Each row of a before or after table is a point. The points were changed in one or more steps. Then noise was added and the rows were shuffled. The steps act on how far a point lies along the listed directions, d1 being the first. What was done? A step turns or swaps two directions, mirrors them in a line or flattens them onto one, adds a multiple of one to another, or multiplies one. Angles are multiples of 10 degrees, from the lower direction toward the higher: turns from -170 to 170, lines from 10 to 170 but not 90. Use the fewest steps. Two steps may share a direction if one is a turn and the other turns, adds or multiplies; they go together, in the order done. Otherwise the lowest direction goes first.

Directions:
(1): [24 25 30]
(2): [-37  26   7]
(3): [-13 -28  34]
Before (8 x 3):
[[ -6  -2   0]
 [ 10  -9  14]
 [  0 -12   5]
 [ -8  -8 -13]
 [  1  -4  -6]
 [  6   5  37]
 [  1   2  -3]
 [ -1  13  -7]]
After (8 x 3):
[[  1  -5  25]
 [ 17  13 -26]
 [ -3  -4   6]
 [ 14  12  -8]
 [ -1   6   2]
 [  9  38 -59]
 [-16 -13  10]
 [  2  -5   8]]
Steps: turn d1 and d3 by -150 degrees; multiply d3 by 2

Directions:
(1): [ 44   0 -29  29  19  17]
(2): [-18 -35 -13  32   5 -39]
(3): [ 32 -38  41 -10   5  -1]
(4): [ 12   4 -20 -41  32 -32]
Before (13 x 6):
[[ -7 -22   6  32  -5  -3]
 [  8  -2 -50  21  21 -29]
 [ -7  25 -19   4  -7   5]
 [ 18  28 -33  19  10  11]
 [  3   1  -8   8   3  12]
 [  3  -1 -11   9   4  -1]
 [ 12   2   7   0   0  -8]
 [ 55  12  33 -22  26  38]
 [-26  10 -29  31 -26   4]
 [ -2  -2   5  -5  -6   0]
 [-28  27 -12 -23  -4 -15]
 [ 10 -18  20   3 -10  -3]
 [ -3  -2  22  -7  -5  17]]
After (13 x 6):
[[-20  26 -19  20 -33  32]
 [ 13 -13  21  -2 -10   3]
 [  1   2  14 -25   8   7]
 [ 10  -2   7   3   1  -7]
 [ -3  -8 -33  56  -6  -6]
 [ 57  -5   7 -45  60 -16]
 [ -6  24 -24  -3  -3  -5]
 [ -1  -3   5  -8  -4  -3]
 [ 18  23 -37  18  16   2]
 [ -2  -5  22  30 -15  31]
 [  5  -2  -7  14   2   4]
 [  3   6  -7   1   3  12]
 [-33  16 -19 -14  -3 -27]]
Steps: turn d2 and d4 by -60 degrees; multiply d4 by 1.3

Directions:
(1): [-38  -2  22  -5  14  14  40  42]
(2): [ 18  -3  -2  -9  39 -16  46 -37]
(3): [ 22  29   2  41 -28  31  31  -5]
Before (8 x 8):
[[ 36  12 -25  14  -9 -13 -28 -41]
 [-20   6  18   7   8  24  36  18]
 [  1   7   0  17  13  13  38 -15]
 [ 17   5   9  39 -27  25  13   0]
 [ 25   5 -13   3  -9 -10 -44 -28]
 [ 10  -7  -8  -4 -11   4 -17  -7]
 [-24  26  25  34 -16  48  58  39]
 [ 26  11  -9   2  -1 -16 -40 -39]]
After (8 x 8):
[[ -6 -11  -3 -18   3   1 -17   6]
 [-26 -23  -6 -33  39 -37  -7   8]
 [-16  -8   2 -35  35 -30 -28  -3]
 [  5  20  13  23  -2  29  36  -8]
 [-22 -16   1 -25  16 -22 -45  12]
 [-22  32  23  40 -28  50  47  43]
 [ -8   2   2   7  37  -1  58 -26]
 [-28 -19  26   2   2  12   9  38]]
Steps: swap d1 and d3; multiply d2 by 2

Directions:
(1): [-11  16  23  47  24  -6  -4   4  52]
(2): [-12   1 -36   4 -57  -5  14  -9  37]
(3): [ 12 -43  50  10 -38   1  -8  16   2]
(4): [ 34 -41 -29  30  20 -15  34   3  -3]
Before (11 x 9):
[[  4   2 -22  27 -17 -24  12   8  36]
 [ -3  26   2  19  39  -4  -1   0  15]
 [  2  20 -14   6  28  -2   0  -6  -1]
 [ 23 -34  -1  36  20 -17  19   1  17]
 [ 20 -26   3 -16  10  -4   7  -8 -47]
 [ -9  33 -35   8  42 -15  17  -4  12]
 [ -8  -7  59  35  -9  -7 -16  17  22]
 [-10  24   1 -16  -7   2 -12  -3  12]
 [ 14 -25  47  25   5   1   5  14   2]
 [-10  29  24  26  60   0 -16   2  10]
 [-13  14  44  20  32  -3 -30   5   9]]
After (11 x 9):
[[ 20 -21  24   3  23  -3   0  11 -26]
 [-14  10  49 -16  -3   7 -34   1  -4]
 [ 14  -2  -2  -8  47  -3  -6  -2 -44]
 [ -7   1  -9 -33 -43   1  -1 -15 -17]
 [-11  36  10 -25  16  13 -10  -8 -27]
 [-15  45   4  -6  56  -2  -7  -3 -29]
 [ 17  -6 -13  10  17 -13  12   2   9]
 [ 20 -24  15   5  -3  -3   4   8 -14]
 [ -5  16  37  21  11 -18 -20  17  23]
 [ 25 -26  21  -3  36   0  -4  10 -50]
 [ 18 -43  39  20   0 -16   8  26  -6]]
Steps: turn d1 and d2 by -70 degrees; turn d3 and d4 by -140 degrees

Directions:
(1): [ -4  -6  -7   7 -22  12  35  41  42  46  20 -25]
(2): [  7 -20  25  41  32 -51   3  21 -19  30 -20   2]
(3): [ 36 -29  13  56   1  38  -2  -4  14 -25  21  17]
(4): [ 16 -44 -47 -15   1 -42 -10   3   2 -16  41  -5]
(5): [ -6  -2  -3   5 -41  -5 -10 -21 -15  45  18  60]
Before (10 x 12):
[[  4  -1  -7  -2 -11 -14  -7  -3  -5  12   6  11]
 [  4  -5  18  12   5   6   1  -2   1  -3  -9   2]
 [-12  11   0  -4 -32  19   9   4  11  23   9   1]
 [  9 -16  -9  10 -13 -14   0   1  -1  10  11  12]
 [  2 -12  -3   6  10 -16  -1   1  -1 -11   0  -4]
 [  5   2   0   5   0   6  -1   1  -1   0   5  -2]
 [ -7  11  11   8  -1  -6   4  15   2  25  -6 -11]
 [  3  -7 -10 -13   5  -1  -1  -1   1 -11   3 -11]
 [  6  -8 -15  -3 -10   5  -6  -7   7  -8  21   9]
 [ -2   2   2   4  -6 -13   6   5  -6  16   0   7]]
After (10 x 12):
[[ 14  -2  10  18  10   2  -2   5   2  -9  -6  -8]
 [  0 -15   3  24   8 -33  20  47  17  47   7 -32]
 [  3 -18   6   7   6 -28  -7  -4 -13   8  -2  13]
 [  1  15  -5  -9 -21  48  -3 -16  17 -20  15   9]
 [ -7  15   2 -17  -8  21  -2 -13  -3  -4  -8   3]
 [ -4   0  22  21  14 -20  -5  -5 -19   7 -22  14]
 [  3   2  -4   1  -5   5  -1   1   0   5   9   1]
 [ 14 -12  17  37   3   1  12  16   8  13  -6  -2]
 [ -3  -6 -33 -17 -45  44  33  33  60  10  45 -43]
 [  8 -12  10  26  15 -20  16  25   2  12  -3 -14]]
Steps: multiply d1 by 3; multiply d2 by 3; turn d3 and d5 by 120 degrees; turn d3 and d4 by -160 degrees

Directions:
(1): [ -8  22   5 -56 -37 -11 -11 -44   0   3  -2   1 -50  12]
(2): [ 11  37  -1  19 -17 -53 -38  29 -44  17  -8   4   7  20]
(3): [ 19 -24  37  -7 -56   9  13  39   0 -25 -30 -34  -1   1]
Before (13 x 14):
[[-11  17  -7 -18  15  -6  -7 -36  -1   7  12  17 -16   5]
 [  7  18  17 -28 -60 -25 -18  -9 -21  -2 -21  -8 -24  15]
 [-12  -1 -11  -5  30  13   4 -25   9   4  12   5 -10  -8]
 [ -3  -5  -2   3   1   1   3   4  -1  -4  -5   4  -8  -1]
 [  6 -12  -6  10  17  12   4   0  15   6   2  -3   0 -10]
 [ -1  -8   0  -1   6  12  12   0   7 -10   1   6  -1 -15]
 [ -9  21  -9 -14   3  -4 -10 -25  -1   6  12  14 -15  10]
 [  1  10  23 -16 -39  -9 -11  11  -4  -4 -17  -4 -16   4]
 [-16   4  -1  -9   1   9  -1 -20  10   7   0   3  -6   2]
 [-11   7 -17   6  18   0   3 -14  12   6  14  15   1  -6]
 [  2  19   5  -2 -13 -30 -19  10 -23  14  -7  -1  -5   6]
 [ -3  -6  24 -13 -32  -4  -3   9   3 -12 -18 -14  -8   5]
 [  5 -15  11 -18 -13  22  11 -11  10 -27  -3   2 -11  -2]]
After (13 x 14):
[[  8  -9  20   0 -22   1   0  21  -9 -10 -16 -22  -4   0]
 [  2   8  13 -20 -32   0  -3  -5  -2  -8  -5  -5 -17  12]
 [ -3  -3  -3   5   2  -2   1   5  -3  -2  -5   5  -7  -1]
 [  6   0   3  11  -1  -3   2  18  -8  -7  -4   4   7 -10]
 [  6   3  23 -23 -34  -6  -2  -2  -7 -12 -13 -11 -17   9]
 [-11  36 -19 -21  -2 -27 -25 -48 -15  20   9  25 -22  11]
 [-14   6  -5 -26   8   2   2 -33   9  10   6   7 -21  -6]
 [ 12  13  -1  16   0 -18 -19  15 -25  -8  -1  13  10  10]
 [  3  -8  10  -2 -27   4  10  13  10 -12  -8 -10  -2  -4]
 [-14  28  -8  -6  11 -16 -20 -19  -4  17   8  24 -11   2]
 [ 13 -12   3  14   1   4   0  17   6   2  -7 -11   3  -7]
 [-15  19  -9   7  19 -23 -21 -11  -6  13   6  16   3   7]
 [ -5   6  11  -1 -21  -4  -8   6  -3   3 -12  -7   0   8]]
Steps: turn d2 and d3 by -150 degrees; turn d1 and d2 by 40 degrees

Directions:
(1): [ 30 -29 -40 -15 -41 -20  38  22 -16   1 -17  -2  -6 -23 -51  34 -10  18
 -33  16]
(2): [ 19  11  -1   6 -12  -3 -19 -19  -4   1 -17  13 -53  25  37  23 -33 -49
 -44  38]
(3): [ -3 -15  30  16  -7 -48   5 -35   1  12 -34 -23 -10  29 -27 -55  -3  27
  10  44]
(4): [ 48  -2  20  41  15  31  -4 -20  24   4  50 -26 -23 -10 -10  26 -27  47
   6  13]
Before (12 x 20):
[[ 16  12 -13  -8  -2  15 -14   8  -1   1  11  22  -8  -2  25  36  -6 -12
  -18  -6]
 [ 28   1  42  41  10   2 -10 -33  13  -1  20 -21 -32   9   3  -9 -26  34
   -1  19]
 [ 14  -2 -19   1  -3  24  17  18   2   6  17  -3  -1 -16  -4  28  -7  -2
   -6  -6]
 [-13  19  26   9  29  19 -15 -16  11  -1  11   5   5  12  33 -20   8 -14
   15 -10]
 [ 16 -10  35  11   6 -25  -4 -34  18   2   8 -16 -18  10  -7  -7 -20  19
   -3  23]
 [-10  15  28  20  22  18 -19 -27  13   1  17   1  -8  17  35 -16  -7  -5
    7  -3]
 [ 35  -5 -14   6 -13   3  16  -3  -6   6   5  -6 -20 -10   2  34 -26   9
  -32  10]
 [ 19   6   5  26  11  32 -10  -8  23   5  26 -12 -22   0   5  23 -20  18
   10 -11]
 [ 41  -4   0  13  -5  21  -5 -16   7  -7  24 -10 -18  -5   9  31 -31   5
  -17  24]
 [  7  12  26  39  16  29 -15 -24  27   9  18 -19 -18  18  19  -6 -11   6
    6  16]
 [ 31  10  39  38  11  24 -24 -34  15   2  36 -12 -28   3   7   5 -25   8
    1  20]
 [ -9  18  19  -5  27  16  -8   1  15   6  13   2  21   6  18  -8  17  -3
   17 -24]]
After (12 x 20):
[[-28  10  26   9  22   8 -11 -19   8   0   8   0  15  13  22 -36  11   4
   22 -16]
 [-37   0  25  -7   5 -15  -3  -4  -6   0  -8  -1  40  -2 -20 -54  31   8
   36 -18]
 [ -9  23  14 -10  22  14 -14  -1  11   6   3  11   7  14  34  -2   9 -27
    1 -16]
 [  4 -14 -15 -10 -12 -13  32  13 -12   6  -4 -10  26 -21 -26  -1   7  34
    0 -16]
 [-39   5  16   8  10   2  -1  -4  12   7 -14 -11  28  14   2 -46  28   4
   29  -9]
 [ -5  -4 -24 -11  -7  13  22  26  -4   5   2   1  17 -16  -9  11   8  -7
    1 -15]
 [-34  -6  26  -4   0 -37   6  -7  -9  -3 -28  -6  22  12 -12 -60  22  17
   20 -10]
 [-17 -14  27 -12   0 -45   5 -21   8   0 -17  -8  12  11 -16 -33   5  12
    9   7]
 [-36   0 -10 -14   2  -3   3  15   3   2 -18   2  25   1  -8 -21  22   2
   28 -36]
 [  8   2  -8  -7   6  15  -1  15   5   2  23   8  25 -16  -4  17  13  28
   14 -26]
 [-11 -16  -7 -18  -6  -7  17   8  -5  -8  -1  -9  47 -15 -25 -20  19  25
   24 -13]
 [-16  19  26   8  29  18 -14 -14  11   0  11   5   8  10  31 -21  10 -12
   17 -12]]
Steps: turn d2 and d4 by 140 degrees; turn d2 and d3 by -20 degrees
